Each row of a before or after table is a point. One or more steps were done to the points. Then noise was added and the rows were shuffled. The steps act on columns, c1 being the first. Name the steps. A step turns or swaps two columns, mirrors them in a line or flattens them onto one, adds a multiple of one to another, or multiplies or shifts one. Angles are multiples of 10 degrees, from the lower column toward the higher: turns from -170 to 170, lines from 10 to 170 but not 90. Use the fewest steps. Two steps may share a column if one is a turn and the other turns, adds or multiplies; they go together, in the order done. Otherwise the lowest column goes first.

Before (10 x 2)
[[ 3.8 -3.0]
 [ 3.4 -0.3]
 [ 2.8 -4.5]
 [-2.2  2.7]
 [-4.4 -1.6]
 [-4.9 -3.3]
 [-4.9  1.3]
 [-4.1  3.5]
 [-5.1 -3.3]
 [ 0.2 -3.6]]
After (10 x 2)
[[-3.2 -4.8]
 [-3.3 -5.2]
 [ 3.5 -4.1]
 [-1.6 -4.5]
 [-3.0  3.8]
 [-3.6  0.3]
 [-0.5  3.2]
 [ 2.7 -2.1]
 [ 1.3 -4.7]
 [-4.5  2.7]]
Steps: swap c1 and c2

Before (9 x 6)
[[ 12.9  -3.4   2.4  -1.9   3.6  -1.6]
 [  1.2   0.8  -1.6  -1.2   1.1   0.4]
 [  2.7   3.2   1.2   0.9   3.1  -0.9]
 [ -2.3   1.3   6.4   0.5 -11.7  -0.1]
 [  2.5   1.3   1.0  -2.0  -1.2   3.1]
 [ -5.4   3.5  -1.0   0.5   2.7   1.1]
 [ -2.3  -2.6  -1.1   1.8   2.3  -1.0]
 [ -5.7   2.4   2.1   0.8   3.8   4.3]
 [  2.4   3.0   1.1   3.3  -1.6   4.5]]
After (9 x 6)
[[  9.1  -3.7   1.4  -1.5   9.4   2.8]
 [ -3.5  -2.1   1.2   0.0   0.9  -0.8]
 [  3.1   1.0  -2.8   0.3   0.6   0.6]
 [  4.2   1.1  -1.2   0.1 -11.6   6.4]
 [  0.5   0.4  -0.3   0.4   1.4  -1.4]
 [  3.0   3.8  -5.1   1.2  -0.3   0.6]
 [  0.7   3.4   0.4   1.5   4.4   1.3]
 [ -5.7   3.2  -1.6   1.1  -0.6  -1.5]
 [ -6.8   2.7  -4.3   0.9   0.6   1.2]]
Steps: turn c1 and c5 by 30 degrees; flatten c2 and c4 onto the line at 20 degrees; turn c3 and c6 by 100 degrees

Before (13 x 12)
[[ 4.0  2.3 -4.6 -2.1  6.0 -0.2  2.8  2.0  8.1 -3.0  2.6  4.1]
 [-2.1  1.2 -1.0  2.9 -3.3  2.4  1.0 -3.9  0.6  2.3  0.8 -2.3]
 [ 2.5 -0.8  1.3 -5.5  1.9 -2.8  1.9  0.7  0.3 -4.6  5.8 -3.3]
 [ 2.6  1.1 -2.6 -5.5  0.8 -0.3  0.0  1.7 -2.0 -3.2  2.4  4.2]
 [-3.2 -2.2  1.5  1.7 -1.6  6.5  8.3 -1.5 -4.1  0.8 -1.2 -3.7]
 [-1.0  3.3 -5.9 -3.7  5.2  0.6 -2.1  2.8  6.6 -6.5 -1.0  1.8]
 [-3.9  0.5  0.0 -2.5  1.4 -1.6  0.7  1.8  1.1 -3.7  6.5  3.9]
 [-4.0  5.4  4.3  1.7  0.6  2.3  4.0 -3.8 -3.7  2.1 -1.8 -1.6]
 [ 3.7 -4.6  3.8  2.5 -2.2 -3.3  3.7  3.7 -4.6 -6.7  3.2 -0.9]
 [ 0.5 -1.8 -3.3 -2.6  8.1  0.8 -2.5 -1.1  5.4 -2.4 -0.1  4.1]
 [-1.7 -1.4 -2.7 -1.0  1.8 -3.8  2.2  2.9  2.3  1.7 -1.0  0.4]
 [ 0.5  0.7  1.8 -2.7  1.2  3.3  0.0  2.6  6.1  0.4 -0.6  1.0]
 [-2.2 -2.6  2.4  0.3 -4.4 -0.9  6.7 -3.7  0.7 -1.3 -3.1  0.2]]
After (13 x 12)
[[ 2.6 -1.1  1.4 -5.5  2.2  3.6 -1.1  1.3  0.4 -5.1  5.2  3.5]
 [-1.7 -1.6 -2.8 -0.9  2.0 -2.7 -2.3  7.4  2.2  1.4  2.6  0.0]
 [ 3.5 -4.6  3.7  2.8 -2.1  1.0 -3.6  9.2 -4.4 -6.7  4.4  1.9]
 [ 2.7  1.0 -2.5 -5.4  0.9  2.1 -0.7  4.2 -2.3 -2.9  1.2 -4.2]
 [ 0.5  0.5  1.8 -2.5  1.1  1.5 -0.2  6.4  6.2  0.7 -3.0 -0.9]
 [-1.8  1.2 -0.7  2.8 -3.0  2.0 -0.5 -9.8  0.6  2.5 -1.6  2.5]
 [-3.1 -2.3  1.5  1.9 -1.7  2.1 -7.5 -3.7 -4.0  0.7 -6.2  5.3]
 [-4.2  5.1  4.2  1.6  0.5 -0.2 -3.3 -9.9 -4.0  2.2 -3.0  2.3]
 [ 3.9  2.4 -4.7 -2.2  5.7  2.3 -3.5  5.1  8.2 -3.0  1.4 -3.3]
 [-0.9  3.4 -5.9 -4.1  5.2 -0.6  1.7  7.2  6.4 -6.7 -1.0 -1.9]
 [-3.7  0.6  0.2 -2.5  1.4  4.8 -1.4  4.5  1.2 -3.4  4.8 -3.9]
 [ 0.5 -1.9 -3.5 -2.3  8.0  0.3  1.8 -2.8  5.2 -2.2 -0.4 -4.8]
 [-2.0 -2.5  2.3  0.2 -4.7 -2.9 -6.7 -9.4  0.7 -1.5 -0.7  1.1]]
Steps: turn c6 and c11 by -60 degrees; turn c7 and c12 by 170 degrees; multiply c8 by 2.5

Before (11 x 20)
[[-3.2  4.5 -1.0  1.7  4.0  3.2  6.0  2.1  2.2 -0.6 -1.6 -2.3  6.0 -1.1
  -6.5  2.3  2.2 -0.5 -1.3 -1.4]
 [-2.8  2.7  3.3  1.4  4.9  3.6  2.7  3.7  0.4 -5.5 -5.6 -0.7  3.2  1.0
  -1.3 -2.3 -0.1 -0.6  0.3  0.6]
 [-0.5 -1.4 14.1 -5.5 -2.6  2.8 -2.1  0.3  9.9 -1.3 -2.1  0.4 -4.6  1.4
  -2.6  5.1 -1.3 -0.5 -1.6 -1.5]
 [-2.2 -0.6 10.6 -2.9 -5.2  2.0  0.8  1.6  5.8 -2.2  2.0  4.5 -5.8 -0.8
  -3.4  1.9  1.5 -2.6 -5.0  1.3]
 [ 5.7  0.0 -2.1  1.7 -0.5 -0.4 -0.9 -2.9 -4.4  4.2 -0.1 -2.9  2.4  1.6
   3.6  0.3  3.5 -0.5  2.1 -3.4]
 [ 6.6  1.2  2.9  1.9  1.9  2.4 -0.6 -0.9 -4.9  6.4 -5.4  1.5  4.3  1.0
  -1.0  0.1  2.1  1.7  0.1  0.6]
 [ 0.9  0.5 11.7 -8.7 -0.1  2.6  0.6 -0.2  7.7 -1.3 -1.5  0.4 -2.6 -3.0
  -0.2  1.3 -0.5 -4.1 -5.1  2.9]
 [ 4.6 -0.7 -1.6 -2.6 -2.0 -0.3  0.1 -0.3 -1.2  6.1 -3.8  2.9  2.7  2.7
  -1.6 -2.1  3.4 -4.0  3.8 -4.0]
 [-6.8  3.4 -0.3  1.6  3.9  6.2  6.6  0.4  3.9 -1.3 -6.0 -0.1  2.6 -1.5
  -1.6 -1.7 -2.5  2.8 -4.5 -1.8]
 [ 1.3  0.9  2.0  2.4  1.1  7.1  7.3  1.4  2.3 -0.7 -6.7 -1.5  3.0 -3.2
  -0.5 -0.6  1.1  1.1  3.7  2.3]
 [ 1.0 -3.2 -1.5 -0.4  1.6  3.5 -3.3 -0.8 -4.1  8.3  0.0 -2.3  0.8  3.3
  -1.4 -0.1  2.9 -2.6  2.1  1.0]]
After (11 x 20)
[[  1.2  -0.9  -0.7   1.8   3.3   9.3   7.3  -1.2  -3.1   0.6  -1.5  -1.2
    1.0  -2.5  -3.1   1.1   1.1   1.6   4.2   2.0]
 [  1.1   3.1  -0.7  -0.6   0.4   3.5  -3.9   2.4   4.2   4.5   2.1  -2.7
    0.8   3.0  -3.0  -6.9   2.9  -1.6   2.4   0.7]
 [  1.0   0.1  -6.4  -8.4  -3.2   3.2   0.4   4.8 -12.1  -1.6  -0.3   0.5
    0.7  -2.5   2.4   0.1  -0.4  -1.4  -5.1   2.9]
 [ -2.8   0.0  -7.2  -3.1  -5.7   1.6   0.7   2.7  -9.5  -2.5   3.0   5.1
   -5.2  -0.9  -0.2   0.5   1.5   2.1  -5.3   1.3]
 [ -2.6  -2.0  -2.5   1.9   3.2   6.2   2.6   1.7  -2.2  -0.7  -2.6  -0.7
    5.0   1.5  -0.5   5.7   0.2   4.1   0.8   0.9]
 [  6.2   0.4  -0.7   1.5   2.3  -0.4  -0.7  -0.6   4.5   1.8   0.4  -2.5
   -0.5   2.1   1.8  -3.2   3.2  -2.7   1.9  -3.4]
 [ -6.2  -3.8   1.9   2.0   2.3   8.7   6.5  -2.9  -2.3   0.7  -2.1  -0.3
    4.3  -1.7   1.1   1.2  -2.9   0.8  -4.0  -1.9]
 [  4.5   0.9   0.9  -2.6   3.5   1.8   0.2   3.8   2.7   4.3  -3.6   2.4
   -2.1   2.8  -4.7  -3.9   3.3  -1.2   4.2  -4.4]
 [ -0.2   1.4  -7.4  -5.1  -4.0   3.4  -2.2   0.6 -15.4  -4.6   0.0   0.3
   -2.4   1.7  -1.4  -0.9  -1.6  -0.3  -1.1  -1.5]
 [ -3.5  -4.5   2.2   2.0   6.4   3.8   6.0   1.2  -0.8  -1.7  -0.1  -2.0
    4.1  -1.0  -5.1   0.1   2.1   1.7  -1.7  -1.1]
 [  7.3  -1.3  -4.7   2.0   4.9   4.7   0.7  -2.0   2.7   2.7  -4.6   0.5
    1.5   1.1  -1.4  -6.3   2.1   0.4   0.4  -0.4]]
Steps: multiply c2 by -1; turn c3 and c9 by -150 degrees; swap c5 and c13; turn c6 and c11 by 30 degrees; turn c8 and c18 by 80 degrees; mirror c10 and c16 in the line at 150 degrees; add -0.7 times c19 to c15
